Every row gives one point. The ring and each string are closed loops that go straight from each point to the next, and from the last back to the first. Before rounding, they use only three directions, however many columns there are. How many times does the string pass through the ring? Passing back the other way cancels.

Ring (6 x 3):
[[  7   6  18]
 [ 15  32   6]
 [ -5  41 -12]
 [-32  18  -8]
 [-40  -9  -2]
 [-20 -20  10]]
String (18 x 3):
[[ -9  46   6]
 [-14  28   5]
 [-15  19   2]
 [-23  23   7]
 [-39  28   4]
 [-41  22 -15]
 [-24  14 -26]
 [-19  12  -5]
 [-28  16  10]
 [-34  24   7]
 [-30  38 -24]
 [-13  32 -38]
 [-10  26 -17]
 [-11  32   7]
 [ -3  53   6]
 [  5  60 -14]
 [  5  51 -29]
 [  2  59 -18]]
Times through: 2

Ring (8 x 4):
[[ 10  21  12  -5]
 [  8  39   6  11]
 [  3  37  -2  21]
 [ -5  19  -9  22]
 [ -9  -7  -8  14]
 [-10 -24  -3   2]
 [ -4 -26   6 -12]
 [  5  -5  12 -15]]
String (27 x 4):
[[ -5  -9   8   3]
 [ -8 -19  14   1]
 [ -8 -32  15  -7]
 [ -6 -31  14 -12]
 [ -1 -35   8 -24]
 [  4 -22   1 -24]
 [  5  -9  -2 -17]
 [  7 -25   5 -32]
 [  1 -26  19 -22]
 [ -2 -19  21 -11]
 [ -1  -6  11  -3]
 [  1  -5   5  -7]
 [  4  -9  -2 -15]
 [  2 -26   3 -23]
 [  1 -14  -1 -13]
 [  0  -2   1  -2]
 [ -1  -9  -2  -6]
 [ -4 -34  -5 -16]
 [-10 -44   0 -12]
 [-13 -40   6  -4]
 [-11 -28   9   3]
 [ -4  -6   5   4]
 [ -2  -7  -4  -1]
 [ -5 -20 -10  -6]
 [-11 -43  -9  -9]
 [ -6 -27  -8  -8]
 [ -3 -13  -3  -4]]
Times through: 1
String (26 x 4):
[[ 13  53  14  10]
 [ 15  60   2  13]
 [ 10  45  -6  11]
 [  3  22   0  10]
 [ -3  17  10  17]
 [ -2  35  -1  29]
 [ -3  39 -16  34]
 [ -3  25 -20  23]
 [ -2  10  -9  12]
 [ -4   3   3  11]
 [ -2   4  -2   6]
 [ -3  -4 -14   4]
 [ -4  -2   0   5]
 [ -7 -10   7   7]
 [-14 -36  10   1]
 [-10 -51  -1 -17]
 [ -2 -26  -3 -16]
 [  2 -11  -3 -12]
 [ -3  -2  11   3]
 [ -2 -11  19  -4]
 [  7 -11  18 -23]
 [ 13   1  17 -25]
 [ 13  15   7 -17]
 [ 10  18   0  -7]
 [  3  14   9   3]
 [  4  25  20   8]]
Times through: 4

Ring (7 x 6):
[[ 25  -6  13   1  -8  -9]
 [  7   6  12  -7  -1   6]
 [ -8  24   1 -11  -4  23]
 [-16  30 -15  -6 -17  31]
 [ -7  21 -19   2 -26  22]
 [ 18   8 -12   9 -29   2]
 [ 30   1  -1   9 -24  -7]]
String (11 x 6):
[[-21  20 -14  -5 -15  28]
 [-28  49 -19 -13 -13  47]
 [-21  60 -22 -13 -18  49]
 [ -3  26 -12  -3 -19  23]
 [  1  11  -8   1 -19  12]
 [ 11  25 -16   4 -29  15]
 [ 27  19 -19  12 -39   5]
 [ 24   3 -14  13 -35  -3]
 [  6  -3  -6   6 -21   2]
 [  5  11  -5   1 -18  10]
 [ -1  11  -7   0 -17  13]]
Times through: 0

Ring (7 x 9):
[[ 37 -29  25  -6   2  -2 -40  -7  15]
 [ 21  -7  11 -20  -2   6 -44   7 -11]
 [ -4  13 -12 -20 -16   3 -29  12 -20]
 [-24  18 -26 -11 -25  -6  -5   7 -11]
 [-25   0 -21   8 -23 -19  18  -9  18]
 [ -4 -20  -4  18 -19 -23  12 -20  38]
 [ 23 -33  15  16 -12 -20 -11 -22  43]]
String (22 x 9):
[[  8 -16  -8  30 -43 -33   4 -26  53]
 [  5  -9  -6  12 -29 -20  -7 -13  28]
 [-10 -17  -2   5  -4 -13  10 -11  21]
 [-26 -20  -3   1  12 -10  26 -10  16]
 [-38   0 -27  14 -24 -23  35 -13  25]
 [-41  -1 -22   1  -7 -13  31  -5   9]
 [-26  -6 -10  -6   2  -6  13  -1   2]
 [ -9   3 -15   0 -25 -12  -7  -3   8]
 [-20  29 -39   5 -58 -20  -6   1   4]
 [-50  32 -45  -9 -32 -10  17   9 -16]
 [-50  30 -42 -10 -28  -9  18   9 -16]
 [-25  30 -41   3 -55 -19  -2   2   1]
 [ -1   3 -13   2 -32 -14 -13  -4  11]
 [-16  -5  -9  -4  -7  -8   4  -3   6]
 [-36  -3 -18   0  -4 -11  26  -5   8]
 [-24 -11  -9   1  -1 -11  18  -7  13]
 [-36 -15 -16  16  -8 -22  42 -18  32]
 [-12 -11 -19  31 -41 -35  23 -26  50]
 [  7  -8  -9  17 -39 -25  -7 -16  34]
 [ -4 -18   4  -2   3  -7  -1  -7  13]
 [  9 -13  -4  15 -31 -22  -8 -16  33]
 [ 12 -16  -7  29 -44 -32  -2 -25  51]]
Times through: 1
String (20 x 9):
[[-32  27 -44  11 -58 -25  11  -4  11]
 [-10  10 -23   7 -41 -19  -6  -5  14]
 [  0  -5  -6  -1 -18 -11 -11  -4  11]
 [-31   1 -17  -7  -3  -6  15   1  -2]
 [-50  24 -38 -10 -20  -8  21   8 -14]
 [-31  41 -47  -6 -57 -14  -7  10 -14]
 [ -7  28 -31  -4 -52 -13 -25   6  -6]
 [  2   7 -12  -5 -29  -9 -23   1   1]
 [ -8  -7   0 -15   5   1 -10   4  -6]
 [-10  11  -6 -34   6  14 -29  20 -37]
 [  8  20 -10 -28 -22   7 -50  19 -31]
 [ 18  26 -14 -21 -42   1 -60  16 -24]
 [  9   3  -6  -7 -25  -7 -29   1   1]
 [  5   2  -6  -8 -20  -6 -25   2   0]
 [  2  19 -17 -13 -34  -4 -34   9 -13]
 [-13  39 -34 -19 -46  -3 -32  18 -28]
 [-31  41 -41 -18 -42  -4 -14  17 -29]
 [-20  32 -38  -3 -54 -15 -13   6  -6]
 [-37  34 -46  -1 -51 -17   6   5  -6]
 [-48  22 -39  -2 -27 -14  24   3  -4]]
Times through: 2
